Rows are points. A path goes straight from each point to the next, and from the last back to the first. The post is the endless flat space through its rows: a point in 2 columns, a line in 3, a plane in 4, and so on, so that a path can go around it. How many times does the path go around the post? Going back the other way cancels.

Post, one row:
[[15 12]]
Path:
[[ 53  16]
 [ 23  28]
 [-33  41]
 [-27   6]
 [ 36 -29]
 [ 57  10]
 [ 36   9]
 [ 47 -22]
 [ 46  32]
 [-17  56]
 [-14  16]
 [  4  25]
 [ 23  21]
 [ 34  19]
 [ 12  59]
 [-36  14]
 [  8 -21]
 [ 30  -5]
 [ 33 -20]
 [ 56  20]
 [ 25  44]]
Times around: 2

Post:
[[  2 -14  -1  -6  24  19]
 [-13  17  13 -17  36  -3]
 [-35  -9  -1  -2 -11 -10]
 [  8  -7 -22   8 -25   8]
 [ 18   5  -8  -9 -18 -24]]
Path, 25 rows:
[[  4 -15   6  -4  12  -2]
 [ 28 -15 -20   9 -13 -19]
 [  1   7  -7 -19  34  -2]
 [ 12  36 -37  -2  -5  36]
 [ 24  13 -28 -10 -33 -22]
 [ 11  -3   2 -19  -7  -3]
 [ -1  42  10 -11  30  11]
 [-43  28   5  17   6   9]
 [ -6 -26 -15  13  12   7]
 [  7  11 -21   1  -5   5]
 [ 17  -5 -11 -30   9 -12]
 [-26  -7  10 -20  -3  -9]
 [-14  13   8   4 -12   4]
 [ 16   8 -11  12   2  15]
 [ 11  19 -20   1   9 -11]
 [-11 -19  -7 -12  13   7]
 [ 35  20   1 -26  13 -16]
 [ 16  20   2  -8  11   7]
 [ 22 -11   8  10   8  16]
 [ -4   1 -17  20 -21 -18]
 [ -4   4   2 -18  27 -23]
 [-47   6  21 -24  60  15]
 [ -4   4  10 -22  -4 -29]
 [ -9 -13   9   2   1  19]
 [ 11  -6  -2  19  -6   4]]
Times around: 4

Post:
[[ 14   2 -19  19   0   1   7  40  -4   3  10]
 [-35 -12 -25 -21 -18  -6   2 -10 -21 -18 -60]
 [ 16  10 -26 -13  -4  22   3   7   0   9  17]
 [-20   1   1  17 -10  -5 -22  -4  -4  25   7]
 [ 47   2   2 -10 -12  34  21  42   0   3   4]
 [ -1  13   2  27   7 -23  -1 -10 -20  18  15]
 [  7  -7   7 -34  19  23   2   8 -13   9   8]
 [-18  21   1  -4   0  10   1   3  -5  -5  12]
 [ 16  13  -8 -21  -6  -2 -15   7  13   0   1]
 [-21   3 -18  -8  -3   7 -24 -21 -20 -16 -35]]
Path (23 x 11):
[[ 19  -1 -10   2   7  -7  -3   5  -7  12 -25]
 [-26 -15  39  14  14 -16  -7   4 -41  31 -20]
 [-22  21 -54   2   0   8 -13 -16 -23 -12  32]
 [-11  23   3 -12  -7   8  -6  12  12 -24  19]
 [-33  -7  -4  -3 -10  13 -19 -12 -11  -2  18]
 [  1  10 -14  -9  19 -18 -18   3 -14  -9  35]
 [  3  10  28  -2  13  18  13   0 -24 -18  -7]
 [  8  45  -4 -15  18  -1  47  -6  -4 -13  -1]
 [ 13  33  -6   7   2  29  23  17 -13  -3  -1]
 [ 19  33 -23   0   1 -22   8  20  14 -18  -3]
 [ 39  31   1   7 -14  31  18  21  18 -13 -15]
 [-11  29 -16   9 -18 -20  -1   9  17  15   4]
 [ -4  22  -9  10 -34  -6   7  29  -4  -1 -22]
 [-20   5 -35  13 -37  24   1  30   2  -1  20]
 [ 19   1 -15  -7  -2  -8   9   4  -3 -24   2]
 [  4  11  23 -25  20  37   8  11   0 -19  -6]
 [-10  -4 -15   7 -10   6 -11  10  -2  38   0]
 [ 17  10 -12  -1  14  -1 -15  -6  -1   8 -29]
 [-32  30 -13   8 -13   7   9  34  15  -8 -27]
 [-23  -5 -13  23 -15  20 -24   6 -22  18 -16]
 [ 24  14  -6   7 -27  35 -18  18   8  16  22]
 [ 16 -10 -21 -18   5  -8 -23   2  -1  -6   1]
 [  0  -6   6 -12 -11  40  -2 -21  -9  12 -26]]
Times around: 3

Post:
[[-21   0  -6  -1   0   1 -17  22  -1   5  13  -6 -14   7   8   5   4   9]
 [-22   7  -6   0  12   6  -6   5  -1  -3  -7  -8  -3  -1  10  23   3  20]
 [  9  -2  -7 -17  -4  -4   4 -23  -2  11  14  22  -2  13   9  -8 -15  -5]
 [ -7  -8   7   1   0   1  10   4  -2 -31  -8 -32 -10  -6   5   4  23   2]
 [ 13  19   9   6 -19   7 -49  13   7  -5  10 -12   3   6 -16  -1  17   7]
 [-14 -17   1  -2  -7  -7   1  11  -5  13  -9  -4   5   1  17  -5  -4  13]
 [-15 -22   2 -24  -5   6  -6   3   6  -1  14 -26  20  10  -7 -13  19   8]
 [ -6 -21   1  -3   1  -9   6 -20  11  12   5   1  -2   0  17  -8  19 -15]
 [ -6  -6   9  -7 -16   6 -16 -15   1 -17   3   6 -15   0 -20  -1  15 -11]
 [  5   0  -5   0  24  -3  -2  14 -10   2  -1   4   5  -4   6 -14   9  24]
 [-18   0  21  -1  -7 -16 -18  34  18   2   5 -24  21  -9  29  12   6  -7]
 [  8  21  16   0 -10   3   6   9 -11   4 -22  -6 -23 -26  10   8  32 -29]
 [-24  20   1  15  15  14   4 -14   4 -20  34  -3   8  -8  15  -1 -15   6]
 [  8   3 -23   2  -5   9 -23  14  17   9  -5 -25  11 -30  15  20   6 -10]
 [-10 -14 -19  -7 -13  -4  16  27   5  20 -10   1   2  17 -12  -1   9  10]
 [ -8 -13  -3   5  12 -10  12  22 -32   6 -15  -5  10  -1 -12  12   3  14]
 [  7 -28  13   8   7  18 -19  25   8  25  35  -5  18 -10 -14  28  15   2]]
Path (27 x 18):
[[  6   2  25   7 -29  -1 -60  22   7 -13   4 -10 -18 -27  -5   6  51 -10]
 [ 18  27   4 -20 -19  -7  11 -24 -18 -17 -14  -4 -29  -5  -2  -6  10 -25]
 [  3   9 -20  -1  -8   3   6  13  14   6  -3 -20  -9  20 -10  -6   1  -2]
 [-28 -17  11 -15  -1  11  38 -19 -20 -10 -19  -7   8   4  18  -7 -10   1]
 [ -7 -31 -10  13  13 -21 -18  40   4  10 -10  -1  10 -16  20  23  11   5]
 [ -6 -32  -9 -12 -12  16  -6  12  11 -10  14 -24  -2  -5 -16  30  14  15]
 [-20  10 -10   0  11   2  -5 -43 -11  -2  15  14 -20   3 -26 -23  24   1]
 [-11 -15  12  -8 -11  -1  19  18  23  -9 -17  -8  11   7   1 -12 -20  14]
 [-17 -20 -20  17  -4 -14   9  15  10   8 -11  13  11   6 -10  -9   2  -4]
 [-21  -5  -6  -3 -16 -13 -17   8 -22 -18 -18 -10 -15   2  22   7  -1  -5]
 [ -8   5  13   5 -26  -8 -39   9  13   3   8  -1   0  -6  12  12  15  -3]
 [-18  28   7  -7  12   8   1   5  10   5  17 -18 -12   3  -1  39  23   8]
 [-47  -7  -2   8  15 -14   5   9   6   3  -6 -18  14  -9  -1  13   7 -18]
 [ 11  17 -34 -10 -10  -8 -15 -25   0  -2   2  -1  24  31  -2 -21 -24  11]
 [  5  10 -12  -3  -5  10 -11   1   3  -1  12  -6  13 -17   0  38  -5 -24]
 [ -4   0 -13 -20  15  11 -27   4  10 -11  10 -10  15 -10  -3  30   3  27]
 [-41  -3   7   2   2  -8  16  22  10   1  10 -19   2  -1  13   5  15   2]
 [-30   4  17 -14  -5 -13 -16   2  13   3   7  -5 -15  -5  22   7  -3  -6]
 [-38  -5  -2  -3 -23  -3 -11  48  31  12  -7 -15  17   2   3  30   8  17]
 [-30 -17   5  12 -20   0 -40  34  27   5  23 -37  27  -9  25  31  -3   8]
 [-15 -23 -14 -30  -4 -10   9  -9 -21   8  -3 -24 -15  11   5 -13  15  18]
 [-28 -29   1  27 -10 -18  -7  23  25   7   5 -10  -3   7  10  10  -7   4]
 [ -9  -7   4  -6   4  -5   1 -16  -2  -1 -13  -7 -19   2 -15   7  27   0]
 [-29  21  19 -23 -24   8  -4  19  19  -7  19 -29  14   5 -13  41  21 -13]
 [-16  13   2  12  22  -1  -7   7  10  -8  17   7  19 -14   9  -7  12   6]
 [-37 -24   3  20 -29  16 -14  50  23  -2   7 -32   0 -10   6  26   2   3]
 [ 13 -13  -1  26 -20   2 -13 -20  -1  12  -7  26  -5 -24  11 -17  17 -21]]
Times around: 3

Post:
[[ 18  10   0  -7   1  -2 -17   1  20  -8  12   0 -11   2  -5 -12  11  -1]
 [-13   0 -15  19   9  -5   6  -7  -3   6 -21   9   4 -12  12  13  -3   3]
 [  0  -3   0   6  11 -25  17 -25 -16  23 -20   1  10 -18   9  11   4   7]
 [-10   4  14   3   4  -5  19  -8 -12  12  -7  -2   4   3  10 -14 -16  -3]
 [  7 -47   6  -5   6 -10  17  18  -9   7 -17   5   6  18 -16  -6  -5  -6]
 [  7   7  15   1  -1  -3  15  18   4  24  -9  -6 -17   8  -2   5  10  -6]
 [ -7   4  -1  -1   6  -1  19 -15  -5  21   0  -4  12 -19   4  22 -10  12]
 [ 13   9   9   3  -3  11 -34   3   1 -13  -1 -11   5  -5  -2   3  26  12]
 [ 17   0  -2  -3 -21 -25 -24   4  -1 -11 -10  22  34   2 -15 -15   0   3]
 [-26   2  18  -4  -1  -1  20  -1 -10   2  -2   2  -8   3   1  17  10   7]
 [  9   5   4   1  -5   9  14  -1 -11   3  12  -4  -7   5   5  -3  19  -2]
 [-10  -5   1   6 -10  -3  -6   5   9  18  12 -22  -7  -6   0  -7  18  11]
 [  1   6   8   3   1  -6   5   4   3  -8  -1 -33   5   0  -6   1  21 -10]
 [ -7  -8  -2  -4 -15 -14  11 -18   5   1 -22  20  14   2  29   7 -11   3]
 [ 25  15 -12  -9 -11  11 -28  10  14  -5 -10 -14  13 -17 -19 -25  31   6]
 [  6  14  -8  -5   2  -1 -26  -2   0  -1   4  -4  29  14  -8 -16  32   9]
 [-12   1  -1  -4  -1  -2  12 -13 -13  24 -11 -12 -15   9 -11   7  -1  -8]]
Path, 24 rows:
[[ -1   4  14  -5 -10 -25  -4   1  19 -13  -3  14  26   6  18  -7 -13  -6]
 [  6   7 -10  20   0  -6 -31 -24   1   8 -14 -21   1 -21  -1   8  10   5]
 [ 17  13  42   4  -7  13  40  15 -23  19  14 -13 -11  21   2 -12  25   5]
 [-28  -8 -16  12  -9  -3 -14 -10  19   6  14  13  13  24  14  -7   7   1]
 [ -8 -26  26 -11 -15   2 -18  -4   5 -30  -7   3  11 -17  -6  -8  -3  -2]
 [-14 -11  40  11   8 -19   4   3  -9  -2 -20   5  -4  28   0  -9  20   0]
 [ 13  16 -12  -5 -16 -17  -2  -8   5  -2 -27 -30  -3  -1  -6 -17  28  -5]
 [  7  14  15   8  -6  -3   3  12  -7  38 -16   0 -33 -28  -6  -7  -3  11]
 [ 27 -21 -18  14  24  -1  21  24 -28  60 -46 -19  31 -50 -30   4  17   1]
 [  3  -7  -3   6  -7  11   4 -24  -8 -25  -4   0 -26   9   3   8  14 -25]
 [ -3   7   9   6 -25   4 -14  -2  14   0  -5  -7  -3  13  -4  -6  13   0]
 [  6   4   2  -2   9  23  -2  -3  -7   0  13   4  13   7   5  20  32  35]
 [  1  33  21 -29 -20  12 -11  -9   2  14  -6   1   7  -9  20  21  50  37]
 [-31  23   8 -19  -9 -13   3 -19  -6   2  -3   8  18   2   1  29  -4  -9]
 [ 22  -7 -14  13  12  -3  15   8   9  34 -22 -26   1 -39 -22   6   8  -9]
 [-42   6  -1  22 -13  -6 -33  -6   4  29   9  11  -6 -18  -4  16 -26   8]
 [ -2 -16   0  -1 -10   3  15   9  -5   7 -10   3  -9 -23   3   7  14  12]
 [ 15  -1   0   0 -10  -8  -2   8  -9  12 -11   5   1 -21 -18   8  19  17]
 [ -3  -1   8  16  -6 -16  -6   6  17   5 -31  12   2 -21 -10   0  -5  17]
 [ -4   2   6   5  -3 -12 -18  -3  27   0  -4  -9  15 -20  -1  -1 -24   3]
 [-19  32   9   3 -28 -13   7 -26 -29  20  -1  -6  25   2   2  12 -10 -10]
 [ 23   9  -8 -10 -15  22 -11   1  -5  13 -26  13 -10 -10 -11  -5  32   7]
 [ -7 -21  17   2  12   9   0  -6 -26  -1 -18  -5  12   6 -10   8  10  -9]
 [ -3  -7 -16 -31 -19  11   6 -17  -1  -3   7  19   0 -26   9  37  16  14]]
Times around: 1
